Each row of a before or after table is a point. The points were changed in one or more steps. Then noise was added and the rows were shuffled. The steps act on columns, c1 being the first. Name the steps. A step turns or swaps two columns, mirrors them in a line or flattens them onto one, adds a multiple of one to another, or multiplies or shifts one. Angles are multiples of 10 degrees, from the lower column toward the higher: turns from -170 to 170, lines from 10 to 170 but not 90. Use the fewest steps. Two steps may share a column if one is a turn and the other turns, adds or multiplies; they go together, in the order done. Otherwise the lowest column goes first.

Before:
[[-19  -5]
 [ 15  31]
 [ 40  24]
 [ 33 -50]
 [-24  20]
 [ 21  28]
 [ -8 -15]
 [-18  26]]
After, 8 rows:
[[ 21 -30]
 [ -9  16]
 [ 14 -31]
 [ 30   3]
 [ 29  11]
 [  6  19]
 [-60  -4]
 [  0 -47]]
Steps: turn c1 and c2 by -120 degrees

Before (12 x 4):
[[-11   4 -52  -5]
 [-17  21 -60 -17]
 [ 31  29  29 -11]
 [  0  11 -52  -4]
 [  1   5  26  -4]
 [  5  20  43 -11]
 [ -3  31 -40  13]
 [ 31  -2  21  -5]
 [ 10  10  30  16]
 [  8  21   8  -3]
 [ 12  12  32 -16]
 [ -4  15  -4  -1]]
After, 12 rows:
[[-33  31  29 -12]
 [-11  10  28  17]
 [  0  10 -54  -3]
 [-11  21   8  -3]
 [  0   6  26  -3]
 [-34  -1  19  -7]
 [  5  16  -2   0]
 [  4  33 -40  11]
 [-13  11  31 -17]
 [ -1  20  44 -14]
 [ 11   4 -53  -6]
 [ 18  22 -59 -18]]
Steps: multiply c1 by -1

Before (9 x 9):
[[  5  20   7 -30   8   8   5  28 -17]
 [-21  -6  12  -1  -9  -9   3   2 -16]
 [ -3   6  28   8  -3 -24 -11   8  -7]
 [  9  18  14  -3 -20  10  33 -36  18]
 [  7  -1   5   0   3 -22  -5  -3 -20]
 [ -1   9 -15 -42  -5   1  -9  24   0]
 [ -2   5  25   4  14 -10 -11 -27  -4]
 [-15  21 -11   6 -12   8  18   4   5]
 [  3 -24   5  14  -3  -2  14 -17  20]]
After (9 x 9):
[[  4   0  26   4  35  -8  -3 -28  -5]
 [ -4  -6   5   0  10 -24  -5  -3 -19]
 [ 27   1 -11   8 -30   8  50   4   6]
 [-23   9   5  13  -8  -2 -22 -16  21]
 [  7  -4 -14 -42 -13  -1   5  25   1]
 [ 15 -13   7 -31  23   6  35  29 -18]
 [  7  21  12  -2 -22 -10  -5   2 -15]
 [  7  -1  28   7 -10 -22  -3   8  -7]
 [ 12 -17  16  -1 -53  10  59 -36  18]]
Steps: add 1.5 times c2 to c7; turn c1 and c2 by -120 degrees; multiply c5 by 2.5

Before, 13 rows:
[[  0  -1 -20 -33  -8 -19 -15   0   5 -36  17  -7  -1   6]
 [ 26 -14  25   6  10 -17  10  37  14  35  25  11  12  15]
 [-23  -6   5  -5  39 -23 -20  34   9 -43 -32  -1  33  31]
 [ 31  20  -9  38 -22  -2   1  60   5  28   7 -36 -38  14]
 [-10  -2 -17  13  28  12 -25 -14  10  17 -28   7 -23  -2]
 [ 34  -2 -31  14  19  31  33 -11 -26  -2  -7  14  23  50]
 [ 24   6  36 -15  -2  27  -1  28   6 -15 -16  15 -39   3]
 [-37   3  23 -27   7 -16   4  30 -16 -20  27 -27   2 -14]
 [ 14  16  22  39   8   0 -32  14  17 -35  20 -13 -11 -20]
 [ 13  53  23 -34 -11 -46 -26  45 -25 -35 -45 -26  14 -20]
 [-23   4  28  28  -2  18 -23 -18 -18   7 -34 -24  -3  38]
 [-35 -11 -25   7 -27  19 -20  60  -1  33   7 -43  19  13]
 [-22   7  -1   8 -28 -19 -17  27 -39   6  20  29 -16  -5]]
After, 13 rows:
[[-37  58 -23   3 -30  -8 -16 -12 -12 -16   6 -42   7  32]
 [-10 -15  19  14  29 -17 -43  -1  15  -2 -29   6 -12  20]
 [ 14  15 -32  38   9  10 -17  16  18  23  18 -11 -11 -31]
 [-37  31 -43 -28   3  33  24   3 -14  14  29 -29   8 -16]
 [-21 -20 -54  29  -1   1 -44   2 -13 -38 -34 -23   5  -1]
 [ 37 -11  32  14  19 -45  30  -3 -30 -47  -7  17  14  -7]
 [-22  30  33   8 -28   4  -2   7 -27   2  20  28  17   5]
 [ 12  46 -33 -35 -12  60 -57  54 -24  26 -45 -27  13 -27]
 [ 26  39 -10   4  10  21  28 -13   3 -22  25   8   3  32]
 [-21  32   5  -4  36  24 -44  -5  -6 -23 -34   1   5 -47]
 [ 29  61 -24  39 -25  11   3  20  19 -21   7 -34 -10  22]
 [ 25  24 -31 -15  -2 -18 -10   8  21  -2 -17  14 -14 -14]
 [ -2   0  20 -33 -11  13  -5   0   3   1  17  -7  -2 -36]]
Steps: swap c2 and c8; add -1 times c12 to c3; turn c3 and c6 by 160 degrees; add 0.7 times c11 to c7; flatten c9 and c13 onto the line at 150 degrees; turn c10 and c14 by 100 degrees

Before:
[[ 27 -41  -6  28  27  19 -44  -6 -15  20  28   2   9   0  18 -18  19 -45
   13   2]
 [ 17   3 -12  13 -34  -1  -5  11 -27  12  29   9  -7 -27 -21 -34  14 -11
  -22  29]
 [-16   0  -7   7  -8 -25 -32  35 -19 -29  -9   9  18  32  22  29  -5  16
  -13 -23]
 [-20  20 -15  27 -24   1  -4   9  -4  10 -10 -30  30  13  -9   2 -30  29
   32   6]
 [ -4  13  19  10  40  18 -37 -14  24   0 -19 -46  35  -1   5  17  -4  25
  -12  19]
 [ 13   2  40  32   1  27 -29  52 -37  32 -27  21  44 -24  19  34  22  27
   -9  20]
 [-13 -39  21 -32 -32  28  12  41  26  20  15 -21 -21 -31 -38  20  27   1
  -30  13]
 [ 23  14 -12  -6  -8 -17  -1  35  12  29 -33  12  20  18  12  23 -33 -20
    2   2]
 [-19  10 -15  -9 -16 -10  -3 -13  34  28 -32  15  49  17  13 -29  36 -22
  -22 -35]]
After:
[[-18  11 -14  -9 -17  -9 -19 -12   2  33 -31  16  48  15  12 -28  38 -23
  -21 -35]
 [-19  20 -16  27 -22   2  -3   9  -3   0 -12 -32  31   9  -8   1 -31  27
   32   6]
 [ -3  14  20   9  41  20 -43 -13  21   6 -23 -46  32   1   8  18  -3  24
  -11  21]
 [ 24  13 -12  -4  -8 -17  -7  33  35  28 -33  10  22  19  12  23 -35 -23
   -1   4]
 [ 28 -42 -10  28  26  18 -31  -6 -52  17  28   1  12   0  17 -15  19 -47
   13   0]
 [ 14   3  43  33   0  29  -5  51 -14  36 -25  22  44 -26  18  34  23  24
   -8  19]
 [-14 -39  21 -31 -34  28  -1  43  49  31  16 -23 -19 -31 -37  17  27  -1
  -27  14]
 [ 17   1 -12  11 -34   0  11  13 -61  20  29  10  -7 -25 -19 -34  15 -11
  -19  31]
 [-18  -1  -6   6  -7 -23 -15  34  -4 -25 -10   7  19  30  23  30  -5  17
  -14 -24]]
Steps: turn c7 and c9 by 30 degrees; add 1 times c16 to c9; add -0.3 times c19 to c10

Before (11 x 48):
[[  5  21   3  -2  -1   3  -8   4 -14  -2   3  -3   7   5  -9  -4 -10  -2
    4  -1  -2  -1  -4   4  -2   0  10   9  19  11   0 -10  -9  -5 -25   3
   -3 -10   1   3  17   1   5  -6  -4 -15   7  -2]
 [  4  -6   3  -1  -6  -5  -9  -4 -12  -4   0  -6   7   7 -14   4   3   6
   17 -11  -1   5   4   3   0   1   1  -4  -3   4   4   5  -5   1   8   0
   12 -14  -6   3  -1  -3   6  -6  -3   4  13   2]
 [  4  -7   5   7  13  -8  -8 -11  11   3  -3  -2  -6   6 -12  -6   3  12
   -4   2  -6  -1  -5  -4   2  -5  -4   8  23   2   5  13  -5  -1   8   4
    1 -14   4   0  -5   7  -6  -3  -4   0   4  -3]
 [ -4  -8   2   3   1   2  -3   4  -9  -3   6  -4  -3   1 -15   2   1  -6
   -6   3  -4  -4  -4  -1  -4  -2   1   7   4  11  -9   4   2  -2  -1  -9
   -5   3  -7   2 -11   9   3  -6  17   1   0  25]
 [  3   6  -1   7  -6  -3   6   4 -13   3   1  -8  -6   4  20  -6   1  -2
   -9   1  -2  -2  -1  12   2  10   3   1   0  -1   0 -11  -3  -4 -28  -3
    7 -11   5  -1  -1   9  -6  -1   9   8   3  -2]
 [ -5   4   3  10  -5  -8  -7  -6 -13   3   4  -3  -3   5  -5   2   0  -5
   -5   0  -3  -1  15  -5 -35  -5   4  -3  -7   9   3  -8  -1  -5  -7  -2
    5 -13  -2   4  -7   4  -9  -2  -1   3   1   1]
 [-16  -1   5  -7   9  -8  13   2   4  -6  19  -3   1   4   5   7   3   5
   -6   3  -6  -2   1   1   2  -4   0   8   0   1   1  -9  -3  -4   1   0
   -1 -13  -1  -2 -12   8  -9   2  -2   7   1  -3]
 [  6  -8   4   7  -2  -2  -4   3  -8  -5   0  -5  -1   6  -2   4   1  -1
   -9   1  16  10   1  12   2   4  -3  -2  -5   0   0  -5  -5   1   8   4
    2  -4  -3  -2 -11  11  -6  -3   8 -12   3   0]
 [  3  -6 -13   9  10  -4  -6   0  23 -10  -2  -5   1   4 -13  -5 -18  -2
   11 -13   7  -4   0  -1  -5  -1   7 -37  -5   7  -5 -10  -6  -4  -2   0
   -3  -8   1   2  -6  -4  -4  -4  19   1  -1   2]
 [  6  -3  -9  10  14  -3   7   2 -10  -2  18  -6  -6  -4 -14   2   3   4
   -8  -5  20  -2  -5  -3   0  -4  -1   7  12  12   4  -4  -2   4   4  -8
    5  12  -2  19 -12   8  -2   5   5   4   5  10]
 [  0  -5   5   9  20  -8  -9   1  -5   2  12  -3  -7   2 -15  -3   2  11
   -2  -3  -2   1  -3  -2  -2  14  -5  -4  -6   3  -5  -6  -7  -5   9   3
    1   6  -7  -2 -12 -16  -7  -2  -3   4   8  -3]]
After, 11 rows:
[[  7  -8   3   8  -2  -2  -9   2   0  -5   0  -5  -2   6  -2   5   1  -2
  -10   1  47  10   0  12   2   3  -3  -1  -5   0   0  -6  -7   2   8   4
    3  -5  -2  -3 -10  10  -6  -3   7 -12   4   0]
 [ -5   4   3  10  -5  -8 -14  -6   0   3   5  -3  -3   4  -5   2   0  -5
   -5   0  -8  -1  -4  -5 -36  -5   4  -3  -7   9   3  -8  -1  16  -7  -1
    5 -14   0   4  -5   2  -8  -1   0   3   1   0]
 [  4  22   3  -2   0   4 -17   5  -1  -1   2  -3   8   4 -10  -5 -10  -2
    3  -1  -7  -1  -5   4  -2  -1  10   8  19  11   0 -10  -9  -5 -24   3
   -2 -10   1   3  17  -2   6  -6  -5 -15   6  -2]
 [  2  -6 -13   8  10  -4  16  -1  17 -11  -1  -5  -1   4 -13  -5 -18  -2
   11 -13  21  -4  -4  -2  -5   0   7 -37  -5   8  -5 -10  -6   0  -2   0
   -3  -7   1   2  -6  -6  -4  -3  19   1  -1   2]
 [ -3  -7   1   4   1   2 -10   4  -3  -3   5  -4  -3   1 -16   2   2  -7
   -7   3 -12  -4  -2  -2  -5  -1   1   7   3  12 -10   3   1  -5   0 -10
   -5   2  -7   3 -11   9   2  -6  17   1   0  25]
 [  3  -8   5   7  13  -8   6 -10  13   3  -3  -3  -5   8 -12  -5   3  11
   -3   2 -18  -1   0  -4   3  -7  -4   7  22   3   6  12  -4  -4  10   4
    0 -14   3   0  -5   4  -7  -3  -4   0   3  -3]
 [  0  -6   6   8  19  -8  -9   1   5   2  13  -2  -6   2 -15  -3   3  11
   -3  -2  -6   2  -6  -2  -3  14  -5  -4  -6   3  -5  -6  -7  -4   9   3
    1   5  -6  -2 -11 -19  -6  -1  -3   4   7  -2]
 [  4  -2  -9  11  14  -4  -5   3 -11  -1  18  -6  -7  -5 -14   1   3   5
   -8  -6  61  -3   3  -3   1  -4  -1   6  12  12   4  -3  -2  -5   4  -7
    5  11  -3  18 -12   9  -3   5   4   3   5  10]
 [  5  -5   4  -2  -8  -5 -16  -4   3  -4  -1  -7   6   7 -14   5   2   8
   16 -11  -3   4   1   5   0   1  -1  -3  -4   4   4   5  -5   3   8   0
   12 -15  -6   3  -1  -6   5  -6  -3   5  12   1]
 [-15  -2   6  -7   9  -7  11   2 -10  -5  18  -3   1   4   5   7   3   6
   -5   3 -16  -2  -5   1   3  -4   0   8   1   1   1  -8  -3   0   1   0
   -1 -14   0  -2 -12  12  -9   2  -2   7   1  -3]
 [  4   6  -1   7  -6  -3  -8   5 -12   3   1  -8  -6   5  20  -6   1  -2
   -8   0  -5  -2  -3  11   3  11   2   1   0  -2   0 -12  -2  -2 -29  -4
    8 -10   5  -1   0  10  -7  -1   9   8   2  -1]]
Steps: add 0.3 times c7 to c42; turn c7 and c9 by -60 degrees; multiply c21 by 3; swap c23 and c34
